Each row is a point. A path goes straight from each point to the next, and from the last back to the first. The post is the endless flat space through its rows: a point in 2 columns, a line in 3, a plane in 4, and so on, so that a path can go around it. Count how often the path circles the post. Going back the other way cancels.

Post:
[[-14 -16]]
Path, 16 rows:
[[-55 -53]
 [-21 -37]
 [-16 -77]
 [-47 -48]
 [-37  -7]
 [-34  16]
 [-19  15]
 [-79   9]
 [-54 -49]
 [-14 -42]
 [ -3 -31]
 [ 35 -12]
 [ 14  41]
 [-31  24]
 [-82   2]
 [-64  21]]
Times around: 1

Post, 5 rows:
[[-23  -9  45 -40 -36   4]
 [-32 -20 -78  55   5 105]
 [ -6  31  32  58  -7 -59]
 [-32  21 -29  15 -59 -70]
 [ -2  13  37  29  62 -88]]
Path (14 x 6):
[[  0   4 -42  17  -6   6]
 [-28  24   2 -44 -56 -38]
 [-52  27  -7  29  34 -59]
 [-36   0  26  20 -37 -11]
 [-12 -44 101  37 -59 -60]
 [  1 -10 -20  38 -50 -24]
 [ 19  19  24 -22 -23 -64]
 [ 23  67   0  30  87 -32]
 [-61  13  -3 -66  -6 -55]
 [-50 -12   1 -55  22 -71]
 [-35  18   4   6  16 -38]
 [-51 -20   6  22  11 -62]
 [-26 -42  15  30 -60 -65]
 [-10 -27 -36  23   0  11]]
Times around: 2
